Each row of a before or after table is a point. One or more steps were done to the points. Then noise was added and the rows were shuffled. The steps act on how far a point lies along the listed directions, d1 being the first. Write out the steps. A step turns or swaps two directions, mirrors them in a line or flattens them onto one, adds a multiple of one to another, or multiplies one. Angles are multiples of 10 degrees, from the lower direction toward the higher: turns from -170 to 170, lines from 10 to 170 but not 90. Use the fewest steps. Two steps may share a direction if one is a turn and the other turns, adds or multiplies; they go together, in the order done. Otherwise the lowest direction goes first.

Directions:
(1): [5,-55]
(2): [55,5]
Before (12 x 2):
[[-2,-10],
[-12,0],
[13,30],
[0,-2],
[10,-9],
[-4,-5],
[-6,15],
[19,-6],
[8,-2],
[-14,26],
[-10,-11],
[-4,14]]
After, 12 rows:
[[-16,29],
[32,59],
[-11,-8],
[-26,-22],
[-9,27],
[22,-5],
[0,-5],
[-2,-22],
[25,-16],
[47,-12],
[-31,2],
[-31,50]]
Steps: multiply d1 by 2; multiply d2 by 2.5

Directions:
(1): [-12,42,-31,-17,-59,17]
(2): [-60,-4,-38,-17,38,12]
Before:
[[13,-16,9,6,15,0],
[31,5,22,10,-12,-11],
[-6,13,-19,-5,-14,2],
[12,-6,7,5,2,-2],
[-17,6,-24,-11,4,8],
[-14,12,-12,-3,-3,-4],
[-22,-5,-7,-8,16,-12],
[22,-5,11,17,1,1],
[2,12,-5,-12,-9,2],
[-16,5,-13,-8,9,11],
[6,-1,0,-9,-6,-1],
[-35,2,-33,-4,5,9],
[17,-10,19,8,6,-16]]
After:
[[-24,26,-27,-10,-19,4],
[33,-35,45,19,33,-28],
[21,-15,17,9,14,-8],
[-1,28,-18,-17,-34,9],
[-28,12,-26,-12,6,14],
[-31,-17,-9,-8,36,-13],
[-34,22,-42,-20,-12,17],
[-15,39,-40,-14,-48,13],
[24,-41,30,16,48,-11],
[51,-1,37,18,-14,-18],
[-60,19,-60,-16,-10,19],
[36,-19,26,25,15,-6],
[6,5,-3,-11,-15,0]]
Steps: multiply d1 by 3; multiply d2 by 1.6

Directions:
(1): [-43,-14,28,2,-19,-16,29,24,-21,-40,44]
(2): [8,-60,-37,-40,17,-16,24,-5,24,-24,-7]
(3): [-11,-8,-59,44,-27,30,1,40,12,-1,3]
(4): [-7,29,-27,-32,-8,-29,3,5,24,43,54]
(5): [-40,-9,-29,-9,-22,-36,-46,-19,-39,2,-22]
(6): [-6,-19,7,-33,-46,44,32,-14,-25,39,-9]
Before, 12 rows:
[[-9,-4,14,-21,3,0,2,-23,-11,11,-15],
[14,-14,-11,-29,-10,-2,-13,-6,1,21,3],
[26,9,-11,6,-10,7,6,0,-4,19,-3],
[-16,10,18,20,9,-9,2,26,7,-39,19],
[-23,23,16,59,11,-34,-32,18,-19,-40,-6],
[13,11,14,25,34,-20,-19,2,9,-17,-19],
[-1,-30,-24,-8,-14,13,12,-5,-3,-16,-34],
[-18,16,14,34,32,-27,-46,-8,-3,-33,-26],
[2,5,35,25,-8,13,30,16,-13,-19,36],
[4,-6,-13,-4,4,-2,-13,-9,-9,-9,-30],
[-6,-21,-21,-4,-16,12,2,-4,-4,11,-2],
[-8,23,19,50,14,3,-39,7,-19,-43,-21]]
After (12 x 11):
[[-13,-24,5,-2,-15,11,12,-2,-14,-5,4],
[22,-1,35,-10,16,-12,-13,-41,-27,-1,-22],
[-6,20,5,-22,22,-42,-28,-12,8,-5,3],
[-18,9,-41,22,24,-32,-28,16,34,-16,11],
[-6,-3,-11,14,22,-19,-22,5,4,-43,-3],
[-9,-34,-14,-21,-14,2,30,0,0,-24,-9],
[-2,-13,-18,9,-4,28,3,-4,0,8,-29],
[8,-9,-6,0,-20,20,-3,15,0,11,11],
[-2,-12,-26,1,-5,3,11,15,6,-16,0],
[18,0,16,13,-10,11,22,7,-13,-5,3],
[-17,14,-16,20,19,-60,-33,6,1,-20,4],
[11,12,-21,12,28,-29,-6,17,34,-1,15]]
Steps: turn d1 and d5 by 50 degrees; turn d1 and d3 by -110 degrees; turn d2 and d4 by 50 degrees; add -1 times d6 to d4

Directions:
(1): [1,16,-22,27,5,29,34,-35,60,1,-42,2,12,16]
(2): [0,-19,-1,-27,32,8,-16,-37,20,47,43,-37,4,27]
Before (10 x 14):
[[4,-15,19,-19,-12,-30,-23,32,-32,6,23,-3,-13,-17],
[-7,-5,2,8,-30,-11,-3,30,-19,-26,-12,30,3,-9],
[-5,-10,9,-24,33,10,-32,-48,28,41,31,-24,-5,25],
[15,7,-27,19,-1,20,33,-32,60,3,-46,14,25,21],
[6,-10,18,2,-18,-11,-8,36,-36,-23,6,22,-15,-18],
[1,0,10,3,-29,-28,-6,26,-58,-25,9,21,-20,-33],
[4,0,-5,17,-23,-14,1,22,-23,-15,-9,19,-19,-15],
[-3,5,18,-11,-19,-15,-6,25,-37,-4,16,7,8,-15],
[1,-11,6,-12,11,13,1,-18,7,26,34,-20,3,15],
[0,-17,9,-5,29,16,-5,-31,22,36,14,-16,11,19]]
After:
[[-1,19,-4,10,-4,17,26,-23,27,10,-23,-3,22,6],
[2,-9,-20,10,6,4,5,-31,26,27,-2,-11,-7,13],
[3,-7,-9,18,1,29,21,-31,45,10,-11,2,0,21],
[-2,-8,18,4,-13,-13,-8,34,-44,-17,-15,26,1,-19],
[-10,15,25,14,-25,-15,-20,37,-36,-39,-26,32,-16,-27],
[9,5,-12,27,-10,14,28,-10,46,1,-36,5,1,-2],
[-2,-15,-11,-2,1,14,0,-28,36,21,5,-9,11,25],
[3,7,6,19,-23,-5,15,26,-25,-20,-6,18,-6,-14],
[9,-27,12,-45,8,-30,-44,23,-45,21,44,-4,7,-1],
[6,6,-19,17,7,23,31,-58,46,16,-11,-6,5,12]]
Steps: turn d1 and d2 by 160 degrees

Directions:
(1): [-17,-22,60,-3,-12,19,-5,-46,-16,5,-6,-43,25,-2,14,12,-3,-13,-21,31,5,16,-19,-23]
(2): [24,-4,1,-19,17,13,-9,2,-45,36,-27,38,11,11,0,41,0,29,-31,-34,13,-1,-7,-28]
Before (10 x 24):
[[3,-24,60,-10,-6,18,-22,-40,-42,28,-23,-4,30,-8,20,35,-15,15,-33,22,19,5,-29,-43],
[1,11,-24,-5,3,-10,-9,19,5,2,1,19,-16,-9,-2,-11,-1,14,14,-26,1,-6,1,0],
[-3,17,-29,-6,0,-14,11,34,23,-6,10,6,-19,-1,-4,-10,4,-6,9,6,-1,-26,7,17],
[5,10,-51,3,11,-19,6,37,12,-8,-2,30,-13,0,-8,-14,6,5,1,-13,-7,-8,14,11],
[-4,-8,4,-14,12,6,-2,1,-12,13,-5,7,-1,10,-10,20,2,4,-23,-21,6,4,-6,-7],
[-15,15,-17,20,-14,-16,11,11,44,-38,24,-13,-4,-1,-3,-32,1,-27,25,37,-15,-9,15,36],
[-5,7,-32,14,0,-7,12,19,37,-29,17,-5,-19,-14,-1,-26,4,-7,36,9,7,-7,0,24],
[18,4,-12,-5,3,1,9,-1,-5,7,2,17,-8,2,-9,16,3,19,-5,-7,6,-2,-1,10],
[-6,-15,56,-17,-14,22,-23,-37,-40,18,-14,-22,17,7,10,29,-4,11,-23,17,8,5,-18,-37],
[6,-6,27,-3,6,9,-2,-9,-23,20,-6,4,6,1,4,18,-3,3,-24,-4,5,-2,1,-12]]
After, 10 rows:
[[-7,-4,27,-21,0,12,0,-8,-19,17,-9,-16,11,5,6,24,4,-1,-25,20,10,-11,-17,-18],
[-7,-20,36,-6,-1,20,2,-38,-12,-2,-9,-26,17,-7,17,12,-1,-3,-8,21,25,10,-29,-18],
[-2,-6,10,-14,3,3,-17,-5,-23,15,-12,7,6,-7,7,11,-1,17,-7,-20,6,4,-14,-24],
[3,-16,14,-11,6,12,-2,-10,-34,19,-22,7,18,4,3,20,1,9,-41,-4,4,7,-10,-31],
[0,24,-44,5,-12,-23,-5,38,33,-23,22,12,-36,1,-12,-29,5,3,43,-4,-12,-21,21,27],
[16,-2,-9,-7,6,4,11,-3,-8,13,-3,13,-7,5,-7,21,4,21,-11,-3,7,1,-4,6],
[-3,0,-18,-8,12,-7,0,18,0,4,1,15,-17,7,-13,4,0,4,-6,-24,1,-4,3,4],
[6,11,-16,9,10,-11,9,26,9,1,12,19,-18,-4,-7,-8,-1,-1,5,-16,-4,-10,15,17],
[8,24,-53,16,-2,-34,-1,50,38,-22,20,38,-31,-17,-6,-33,-14,8,40,-4,-9,-23,12,33],
[-19,-12,57,2,-19,16,1,-42,-2,-8,-2,-36,34,1,12,10,-1,-21,-19,47,-1,10,-13,-7]]
Steps: mirror d1 and d2 in the line at 120 degrees
